Rows are points. Examples show where two turns around zero, p and q, send a point. Write where each new point lands after one turn and then the other. Backwards means that the second turn is done in reverse. Each puzzle has new turns, and all numbers are rounded.

Turn p:
[-23, -65] => [-13, -68]
[19, 13] => [17, 16]
[17, 25] => [13, 27]
[-13,  26] => [-17,  24]
Turn q:
[-21,   5] => [-21,  -2]
[57, 30] => [44, 47]
[  6, -14] => [ 10, -11]
[-42, -21] => [-33, -34]
Where do these land?
p, then q: [  7, -57] => [ 33, -47]
q, then p backwards: [-44,  42] => [-51,  33]
p, then q: [16, 15] => [ 7, 21]
p, then q: [33, -4] => [31, 12]
q, then p backwards: [-12,   4] => [-13,   2]

Turn p:
[-15,   9,  11] => [-17,   6,  -9]
[13, -6, -2] => [ 9, -2, 11]
[  9,  50, -60] => [ 55,  35, -44]
[-24, -61,  14] => [-26, -60,  13]
[18,  7, 37] => [-20,  21,  30]
Turn q:
[-15,  50,   9] => [-19,   6, -49]
[ -7, -22,  55] => [-32,  42,  28]
[16, 40,  6] => [ 10,  17, -39]
[  9, -31, -36] => [ 26, -31,  27]
[ -2, -38, -34] => [ 15, -35,  34]
Where do these land?
q, then p backwards: [37, 21,  2] => [ 10,  28, -31]
q, then p: [-25,  25, -72] => [ 33, -70,  20]
q, then p: [-2,  0, 36] => [-14,  23, -24]
q, then p: [-10,   1,  -1] => [-4, -8, -5]
q, then p backwards: [  0, -46,  34] => [37,  3, 44]

Turn p:
[  0, -24, -19, -15] => [ 26, -12, -11, -14]
[ -1,  60, -38,  -7] => [ 10,  64, -20,  22]
[ 14, -27,  73, -12] => [-22, -37,  64, -20]
[  1, -18,  12,  -8] => [  3, -16,  11, -13]
[-39, -27,  36,   4] => [-36, -26,   3, -40]
[ 25,  -6, -29,   7] => [ 28,  -6, -13,  24]
[ -1,  43, -36,  30] => [ -8,  35, -35,  39]
Turn q:
[ -5,  -4, -42,  19] => [-15, -18, -39,  10]
[ -6,  34, -19,   9] => [ -5,  17, -20,  30]
[  0,  -2,  -7, -24] => [-21,   8,   6,  -9]
[ 56, -10,  76, -12] => [ 59,  32,  42, -54]
[-44, -17,  -7,   8] => [-17, -38,  11,  22]
Where do these land?
q, then p: [-13, -27, -43,  37] => [ 29, -35, -44, -10]
q, then p: [21,  5, -9, 25] => [ 27,   4, -10,  18]
p, then q: [  0,  -6, -17,  -3] => [ -3,   5, -15,  -9]
p, then q: [  2,  -5,  50, -25] => [ 7,  5, 55, -6]
q, then p: [-26,  12, -25,  36] => [  0, -29, -38,  22]
q, then p: [ 16,  21,  44, -70] => [-43,  52,  53, -14]
